Each wall is flat, endless, passes through zero and stands at right angles to its row. A trip goes straight from one point to another. Which walls does it cross, in order?

Walls:
(1): [ -8 -10]
(2): [  6 -43]
(3): [-10 -33]
(4): [-13  27]
(5): [16 24]
Trips:
[60  4] to [  0 -12] => 3, 5, 1
[-21 -43] to [-21   0] => 4, 2
[-48   4] to [-11 -13] => 2, 4
[ -4 -11] to [ 5 -6] => none
[-14  34] to [-13  15] => none
[-8 34] to [-23  -2] => 1, 5, 3
[ -8 -34] to [ 23 -25] => none
[-28 -56] to [46 -3] => 1, 5, 3

Walls:
(1): [-29 -24  -8 -16  20 -11  -9  10  -3]
(2): [  6  -5 -26  -4 -11  23  -6  21 -31]
(3): [17  6 -9 18  3 26 -9 20  6]
(4): [-13   4 -10  11  10   2  -6   6  -9]
Trips:
[-45  -3  -5 -35  22  31   7  14 -39] to [ 12   1 -18  20  -5 -12   4  20  25] => 3, 1, 2
[ 18 -11  -2   0  14 -13  -6  -6 -20] to [ 36  14   5   7 -15 -26 -32   9 -24] => 1, 4, 3
[-13 -52  29  -7 -51  -3 -20  24   2] to [-15  23  14 -24 -35  -6   8 -30  -6] => 2, 1
[-23  60  -2   7  33  17   5 -21   5] to [ -1   5   2  16  13 -32  -1 -13   4] => 3, 1
[ -5  20   7  12  11  22  -8 -27 -21] to [-23  50  -3  43 -26  13   9 -31  -3] => 2

Walls:
(1): [ 23 -17  27  17  10   4 -11 -13  13  15  -2  -2   2  14  10 -22 -11  -1]
(2): [ 15 -12  13  -2   4 -57  -9  -5 -16 -18 -10  -5 -28   0 -12  26  22   6]
(3): [ 14  -8  -8  -3  -3  51 -18 -11  17  39  25   4   6 -11  31 -15   4  26]
(4): [-17  26   3  19  16 -33  -6 -21 -23  26   5 -27   4  34  20  17  10 -29]
(5): [ -9  -5  27   0  39  15   7   6 -14 -17  33  -6 -10  -3   2 -10 -18  -3]
Trips:
[  0   2 -17  10  -5  18   3 -17  13 -26 -27 -29  17  -2 -19   6  36   4] to [  1  -8 -22 -11  60 -11   5   5  12   0  -2  17  -2   0  12  13  -5 -16] => 4, 5
[  0  -5 -20 -22   8 -19  23   3  17 -29  -5  -9  22  -1   8  15  35   2] to [ -6  11 -20   2 -14 -14 -21  24  29 -25  -3  -4  25 -24  -7 -17  -4  20] => 2
[ 11  -9  -8  12  -9  12 -12   3   8  11  -7  24  27  -4 -12  11  18  -7] to [-15 -25  14  30   5  11  22  16  26  -5   9  -5 -19 -15   5 -22   6 -23] => 5
[-25 -13 -12  26  10  31  23  18 -17  10  19   3  42   8 -10   7  18 -14] to [ 17  -5 -21  24   4  11  -1 -11   1  -4  25  -5 -24 -28  -4 -10 -12  -3] => 4, 1
[  1   8 -21 -27 -23  11  38  -1   7  27  29 -13  20  21  24   6  -8 -22] to [-10  21 -17  24  17 -24  15  17   2  28  -7 -14  -2  11 -36 -20  12 -22] => 3, 2

Walls:
(1): [  5  10   0  36 -15  10  -7  17 -14  15  10 -18   9  -4  -8   0  19  -9
 -21  18  12 -10  36  14   9 -18  -5   9  -4   3 -16   3  32 -16  23  10
 -12   5  14 -32 -20 -20 -17  -2 -45  -9  18  -7]
(2): [-11  20   3 -13 -16 -16   4  16   8   9   1   7  -4 -12  -4   4  -2  -6
  14  11  18   5  -7  -8  -7  -1   1  14   8  -5  19  17   9  25 -16   8
   6  -2  10  16  -1 -13  13  13  11  -5   4 -13]
(3): [  0  24 -21 -23   4   7  10  10 -14 -12  30   8   6 -21   6 -29 -26 -26
  -4 -29  21  -4  20 -11 -17   7   7   7 -19 -11  10  -4   1  25   4  -4
   5  18 -36 -21  -5  -9 -14 -26  17  18 -23   6]
Trips:
[ 17  28  -2  18  -3  30   4 -25 -20   2  15 -11  -5   1   4 -13  36  -3
 -35  23   1  -1  26   5   8 -15 -16   6  27  -3  -5  -2 -32  -4  -2   3
  -5  -6  -5 -19  -6  18  -3   3  12  18 -15  -6] to [ -2  16 -21 -14  11 -16 -28 -30   9   7 -10  10 -29   0  -8 -15   6   4
  21   8  -8 -16   4  -4 -38  12   3  -6 -30  -7  11  -2  25  -3  19  12
 -28  -4  29   0  -3   2  -4 -15  11   7   8  39] => 1
[ -1   2   0  -1 -21   5   1 -30  16 -18   1 -15  11   8  17   3  14   5
  28 -38  -3   5 -20 -14   2  18 -11  32 -14 -36 -19 -12   7 -41 -31 -14
   3 -13 -17   3 -25  18 -12   1  -9   4  -4   6] to [ 19  -3 -24 -13  -3  -4   9  20  11  11  -4  -1   0  10 -16  14 -20 -13
  16   8  13  18  16 -11   3   2   0  -3  -2  -5 -10   3   4 -14 -23  30
 -26  34  18  27  -5 -26  -6   1  -5  -8   4  -4] => 2, 1
[-18 -10  -2   2 -14   6  50   8 -22  -3   5   3 -32  24  18   4  16 -27
 -33 -15  14   6   1  20  -3   2 -39  27 -11  -4  14  12  23  -7 -12  23
 -11 -15   2 -12  -8  -1  12  -5   3  12 -17  -7] to [  4 -12   5  21   4 -40  -9   5  20  13  19  -6  21 -10   9   9  23  18
   6  -3 -20  -5  22  -6 -29 -16  -1  10  -5   3  12  20  -2 -23  15  -1
  13  -5  17   1 -22   5 -13 -11  -2  10  10   4] => 3, 2
[ -3 -24  -7  -6 -14   1   7   4 -14  -2  21   5  -9   2 -13  -4  -5  -6
 -22   1 -10   4 -28 -10   2  42   1   7 -35 -14  17   2  -3   2   7  -2
  12  -3  26 -21  12 -14  39  10  20  16 -25   3] to [ 11 -16  17 -13 -10  21  21   0  -4  -2  -6   4   2  40   2   4   6  -4
 -19  10  28  11  -3 -15  -1  14  25 -10 -13  11  18  10  -6  16  25   9
   7 -17  18 -14 -17  -3  -8   7  -8   0  33  -3] => 3, 1
[ 25 -17  -7  44 -44 -18 -10   3  19 -17  -5 -16 -44 -10 -10  -5 -21   4
  12 -12   1  -3  18  22 -13   9 -18 -21   1 -12  37   8 -18  60  -1 -24
  21  12   7 -23  21 -13  -2   0 -20  -7  34  -8] to [  9  -4  -3  -8   7  -4   2 -19   4  13  24   7  21   4  17  -9 -35  12
  -4 -19  -7   7   0 -11  -5  -4 -15   0  26   5 -10 -20  16  30   6 -12
 -12   3 -20 -19  26 -16  -2 -38   8  26  15 -31] => 1, 2
[  6  15  16  13   7   4  -4  12  15   3 -35 -12 -13   9   7 -26  22  23
   7   8 -20 -25   4  -7   3 -16   3   1  -8 -12   5  20  16   6  34 -25
   8  -9   8 -21  29  -9  -6  14   7  23  27  -5] to [ -8   1   0  18 -16 -18 -19 -35  31   2   4 -21  14  -2  -5  -6 -12  12
  -4  -9 -10   7 -27 -12  23   0  22 -22   5  30  -2 -18  10   7 -23  13
   7   5   0  20 -17  22   9  19   0   5  -3  15] => 1
[  5  -9  17  13   6   7   2 -25   7  10  -2  29 -21  -3   8  14  25   9
  -5   0 -11 -17   4  13 -18 -19 -32  18  -4 -10  -9   3  -5 -10 -24  24
 -19  10  15   6  27  32 -17 -25   8  14 -15  11] to [-24 -10 -18  -7   0 -13 -10 -15   9   8   8  -9   5 -22 -14 -29   4   5
 -40  -5  28 -11  -2   7  15  22 -31   0  17   8 -18  21 -21  12  24  -4
  -5  -9  11 -12  16  -5  -7 -12  32 -17   2  24] => 3
[ 13  24  -6  -4   2 -32   1  -4  -2 -23  -5  36   5   4  18   9  -8 -41
   6 -17 -31   9 -20  17   3  -6  -8  19  -4   3  35 -21 -17  39  17 -25
  -1 -43  23  18  10 -12  -8 -14  -8 -21 -10  38] to [-15   4  26   5  -9  12 -15 -10  20  -8  25 -18 -17 -15 -21  31  -3  -4
  22  13  10  19  59   6 -12  -4 -24  24   4  15  -7  10   1  23  -6  27
  -2 -31  26 -22  16 -34   2 -13 -12  17  -8   9] => 1, 3
[  6 -13 -18 -14 -13 -15   6  -2  -7   0  -7  14 -17  10  -3 -32  -9  -2
 -36  34  21  23  -6   6   3  -6 -22 -34  -9 -18   4  18   1   3  -6  11
   8  15  -4  38 -16 -25   1  -8  18  10  19   2] to [  5   5  17  -1  -7 -27  -7  36 -19  -4  17  -3  19   3  10 -10  20  -6
   2  -4  -2 -18 -24   3 -20  -7  -4  19 -18 -10  -2  11  23 -19  -6  14
  12   6  -1  13  22   6   8 -19 -17  -9  24 -42] => 1, 3
[-12 -10 -13 -39  -4 -18  -1 -31  17 -35 -13  10   1  22 -11  -5  -2   6
  18  -3  16 -17 -11   5   7  14 -41  19   8  19  14  -9  25   3  -4  27
 -22  14  -9  30  18 -12  -5 -23  13 -10 -16   5] to [  3   7  10   0  15   5  -4  -9 -16 -12  -9  -8 -13 -20 -10  26 -20  13
  -7 -18  -1  13   1  20  20 -15  -6   1  -8  14 -23  10  10   9  21   4
  16  13  -3  -5  -2 -17  10   7   5  -3 -16   8] => 2, 1

Walls:
(1): [-27  30  -1  19  18  13  -4  28  -6  -7   7  23  16 -17  14   2  12 -14
 -22  -6 -22   4  17 -34  -4 -35 -17  19   3   8 -19  20  24 -15   6  -3
  -6  11  30 -19  -4  16  -3  14   0   8   3 -25]
(2): [ -1   6   1  12 -20  10  -7   0  18   9 -12   7  -4   4   0 -14  -2  14
  17  10   6  -5  26  19 -25 -23 -11 -27   9  -9  23  -5   9 -20  20   7
  -9   0  -8 -16  11  15  19 -28 -22  24  14  -5]
(3): [ 37 -17  17  -2   3 -16 -15  -5  19  -5 -10 -33  10 -31 -26   7  -1 -20
 -36   4  23  38 -18  28 -35 -55   0 -10  -6   1  -5  -1  10 -12 -10  -9
  -8  -4   8  19 -16  17  29 -30   7  -3 -16  -5]
(4): [ 10  20  -1  15   2  -2  12  -5 -18  17  15   5  12   3 -21   5  10  -2
 -17   5  28  -4   0 -17  25  11  -6  30  32 -14   0   6  -2 -10   1 -29
 -26   4 -20  33 -29   2  23 -45 -20 -17  35   3]
(5): [ -2   7  12  -6 -11  17   5  39 -11 -16 -26 -26 -10  25   6 -18  16  -9
 -33  -9   8  12  -4   3  22   7 -10   9 -16 -13   6 -22   9  10  20  -4
  -8 -10 -19  33 -13  13 -38 -42   8   9  15 -27]
(6): [-23   1   9   7  -5  -4   8  -2  20  10  21  -1 -10   2  -5  -9  -9  31
 -12  22 -20  17  14   0 -14 -25  18  12 -13  -1 -13  -4  17   0  16  -4
  33  31   7  -8 -10  -4 -24   6  16  -2   1  11]
(7): [  0  15   4 -16  15  15  -4  14 -22  25   6  13  11  39  11  -1 -14 -22
  15  21   3  12  30 -20 -15  -2 -18 -23 -16 -10 -40 -29   0   1 -15  -1
  23  23   4 -28  11  18  -5 -17 -14 -14   8 -20]
Trips:
[ 24  13 -22  -5 -14  -4  17  32   5  -3 -23   2  31 -27  14  -8 -19  26
 -27  11   7   7   3 -11  -3  -9 -17  22  16  19 -16   4  -5 -29 -23 -12
 -19 -20 -12  -6  10  -8  20   2  15 -25   7  26] to [-18  10  24   5  16 -12   2  -2  12   1  -4 -12  25 -14 -16  -7   0  -8
 -15   7  -1  -8  -2  19  21  11  -5  -8  -3  -1 -30 -26   8 -13   0 -15
 -37 -20   4 -30  -1  22   9 -41  -1  42  -9 -11] => 2, 5, 7
[  7  15 -24 -13 -15   1  41 -10  35  23  -4  29  -4   8   0  -8  24  39
   5   8 -31 -10  32 -12 -24 -11 -18   2  18   2   7 -26 -19  -7  -3  20
   2   2  -3 -26 -17   7   8  14  20  14   4  -7] to [-24   6  14  31 -28  10   0   9   9 -25 -10 -11   2 -11  13 -14  -7  26
 -26 -24 -26  -6 -16  -2 -31 -16  18   4  -6  26  -2  21   4   5 -26 -17
 -29   2 -16 -16 -18   7   4  10 -11  15   9 -14] => 7, 3, 5
[ 19  13 -14  -9   4 -13  11 -26 -28 -15  -9   4  30  19   0   0  -7  -8
  17 -18  60  19   0   2 -33 -16 -24  -1   2   2  16   1  18   2   1 -28
   6   1  20 -24   2   7  20  16  -5   4  -4 -16] to [-11 -11 -23 -14 -16  -3  -4  11 -20  17  34  22  15  22  12 -17   8   3
  -8   3  -8  -2   7   4  42  15   7  19 -11  -9  45  17 -20  20  -8  -1
  23   6  12 -11  16  -4  -1  -4 -33 -25   8  -5] => 3, 1, 2
[ 25  14 -11  20  40   1   7 -17  -7  -2 -11 -17 -14  -1  19   7 -28  30
 -22 -20  12 -18  -4 -22  10  35  -5  11 -18  -6   6   2 -17  -4  -2 -28
 -21   6   9  21   6 -12  31 -32 -26  10  -3  13] to [ 10  -7  14  11 -10   9 -12  11  -3  26  15  31  21  13  15 -12  28  13
  37   5 -10   8   4   6  -1  17 -26 -41  -6  11  -6  -3 -42  13   9  -1
  -5  -5  28 -31 -51  18  12   5   7  23  -6  -4] => 5, 2, 7, 4, 1

Walls:
(1): [  2   6  17 -20  21   1  -7  12  -9 -16  -5   7  17   0  19  -6   3  11
  10  18  25   3   0 -11 -17   2   0   2  22  -8  20   6   8 -21  15   3
  11   6 -36  -2   3  -3  26 -41  -9 -26  -4 -27]
(2): [  6  -7 -19   2 -16   4 -20  33 -31  22  33  42   9   9  22 -23 -10 -22
  -2 -12  21  17 -11   5  -4   5 -21  21   8 -24  51   6  -1  28 -47   3
   1   2   5 -22 -13   2 -35  -2  -3 -18  -1  28]
(3): [-14  -5  10  -8  12   9  37  -1   5   4 -22  33   4  24 -13  14 -22  14
   2   8 -16 -11  21  -9  12  28 -15   8 -12  17   7  28 -28   7  25   3
  30   5  -7  -3  45  -1  11 -27  37  23 -43 -14]
(4): [  3   8 -16  15  10  10 -36 -15 -28 -20 -10 -30  16  -6  20  12   1   4
 -12   8  -1  20   6 -15 -33  13   3 -10   7  -4  31  -5   6  16  16   7
 -17 -13   5   9   7   8  -8  17  -2  14   3 -26]
(5): [-14  -3  17  -3  -3  15 -12  -3   7 -27  12  -1  18  -3 -23  11  30   4
 -12  20 -21 -22 -29 -39   2   4  -3  -3  16  14 -10 -22   4 -28  16  -4
  21 -15   3  16 -21 -28   8  -6  -3   5 -24   8]
(6): [-10 -21   0  33 -37   7  14 -11 -13  14 -13   0  19 -11  -8  14  -5  21
  12 -21  -4  -7   3  23   4 -36  15  16  12 -32   3 -43   7 -23 -24   2
 -13 -19 -13 -11 -15  -2 -20   7  23 -16   5  25]
(7): [  4   1   3   9 -22  15  24  -9  21 -22  12  32   0  10  22  -1   8  -2
 -16 -33 -35  27 -12  32  -4   9  -1   7 -22 -18  20   5  24  20  -6 -20
  16 -40  16 -16   0  -4   6  11   9  -5  -8 -13]
(8): [ 10  -1  -5  -1 -10 -14  -3   8   6  -3  10 -28   2 -25  -2  26  -1 -18
   4  16   9 -13   5  13  -4   7   5   5  22  -4   7  50  11   6  -2 -32
  -2  15 -26 -15   7  13 -12 -17  -4 -13   0 -16]
(9): [  4  28   3  19 -24  25  16  -2   5   4 -13  23  21  26   5  -9   4  -1
  13  -9  -7 -13   2  -7  10   3 -31  -4 -30   5  16  16  14 -16  15  53
  23 -31  20  13  -1   1  -8   5   7 -20  -4  20]
Trips:
[-32  29 -10  11   7  14 -23  18 -18 -12 -12  13  -3 -42 -19  21  16  22
 -21 -17 -12  18  -7  -6   4 -31  11   8  -8 -21 -12  17  13   4  -2  19
 -22  -2 -30  21  21   0  34 -26  11  24   6   5] to [ 26  -3 -13 -23 -16  13  -9  10 -22  23 -12 -16  23  31  21  11  -7 -25
  27 -29  15 -24  21  -2 -42  22   2 -17  -7 -11  -3 -31  32   1 -34  35
 -13  35   8 -21 -15  -3   2 -19   7   6  13  14] => 3, 5, 2, 9
[-18 -11  18  24  15  10  -1 -30  -3   9  -6  34 -12   3  37  24  21  -8
  22 -11  -4  -4 -24  -5  -5   7  -9  10 -10  34  -8 -16   1 -13   7  -2
   6  14 -19   1 -26 -20  -8  20  -3  11  17  -8] to [ 25  26  -4  28   7   5  48   7  -3   1  -3  35  -7 -15 -39 -10  17  27
 -12 -13 -17  30  -3  -6   4 -19 -10   6   9 -11 -10  23 -14  -8   4 -12
  12 -21   8   2  10 -25  11   4  -4   2 -20 -16] => 3
[ -3  -7   6  -2  13  10 -16   7 -14  -8 -28  -5  -3 -23 -15   8 -11   5
   3  21 -24  -3 -17  12  10 -17   2  26 -16  16   7 -15   6   0 -22 -27
   3  49  -6  21  25  20 -15 -10  15 -20  -4  -4] to [ 11  -7  13  15  -2 -15   4  -6  -8 -16   8  -1 -29   9  -9   7  25  -3
   3   5  -9 -12 -10   0  -9   5   5  25   7 -24 -12   6 -17   4 -15  12
 -25 -21   7  -6  12   7  27 -19 -16  -7   5  -1] => 3, 5, 7

Walls:
(1): [  7 -30  -3 -10   3  -9  -1  16 -10  11 -17 -17  25 -38 -24 -13 -18   5
  -7 -19   8  -9 -20   5  42  28  -5  15  30 -30  15 -14  -3 -27   5 -17
 -39  10 -35  15  -9  10 -16   0  26   4 -30  15]
(2): [ -2   6  -3  12   1 -13 -52 -21   1   0 -26  13  -8  27  41   6  34   7
  -6  37  24   0  29 -17 -12 -30  -2  42  26  11 -37  -3  -6  -9  41  20
 -18  19 -14  21  22 -23 -10  13   3  11   1  16]
(3): [-15  18 -19   6  -9  30  31 -15  -1 -20 -20 -16   9  -6  -2  -8   2  -5
  -9 -25  -8  20 -12  16  -8  -2   9  -1  -3  16  -1  29 -35  31 -22  17
   3  -4  -2 -13   7 -15  35  -5  -2 -24  -1   6]
(4): [ -9 -24  -8  21  10 -15  16   9 -10 -29 -10 -21  30  19  -6  10   4  22
  10 -13  -7   2  13 -23  16 -26   4   3   5  22   9  15  -3   0  22 -14
 -17  14  -4  21 -33  29 -20  13   8  23  28  -6]
(5): [ 24 -33  12 -21 -25  26 -24  45  26 -12  -4   2  28  -9 -14 -22  18  -9
  -5  43  21   7  -4 -36  -2  -4   1  16  -3  11 -26  11  -4  -7   4 -19
 -10 -13  -1  17  28  30   2  29 -32  27   2  21]
(6): [-15   4  20   7  18  17 -17  25   1 -14  12 -13  -9  -1 -23 -10 -31   4
  -1   6  -4   5  28 -14  -1  16   3  17  14  -1  -1   1 -24   7   6  -8
 -30  19   1  11 -23   0   5 -17   5   9  13 -16]
Trips:
[  0 -26   6   2 -11  21 -18   7  -1   5  24  -6  -4  27  -2  10 -26  -2
  11 -12  35   5  21  19 -20 -15  37  19 -10   5  15  11  31 -20 -14 -18
  20 -15  -9  17  -2  -9 -24  16   6 -11  51   7] to [  3  -8  20  23  23 -23 -22 -23  40   0   8  20   8 -10  -5  19  -6  -5
 -14   9   6 -20  25   5 -16  31   1 -37  -2 -11  14  -4 -20  -6  17 -10
  -1  32 -10 -11  10   4 -11 -21 -17 -25 -24   3] => 5, 4, 1
[ 20 -18  -2   4  -6   7 -11   2  16  -4 -12  -3  -1  17   4  30  11   9
  10   8   2 -30  27 -28   0   7   8  -3   0 -10   0 -10  24   6  -8  12
   3  10 -11  16   6  -7 -10  14 -37  14 -35  -1] to [ -2 -15  12 -22   4   0   1 -46 -19   2 -16  -6 -28 -11   6  20   1  -2
  -8 -20  27  -7  -5  26  11  21 -11  -6 -22 -24  24  41 -23  -9 -29 -15
  -7 -20  -1  33  26  42  17  17   2  34  40  12] => 1, 2, 3
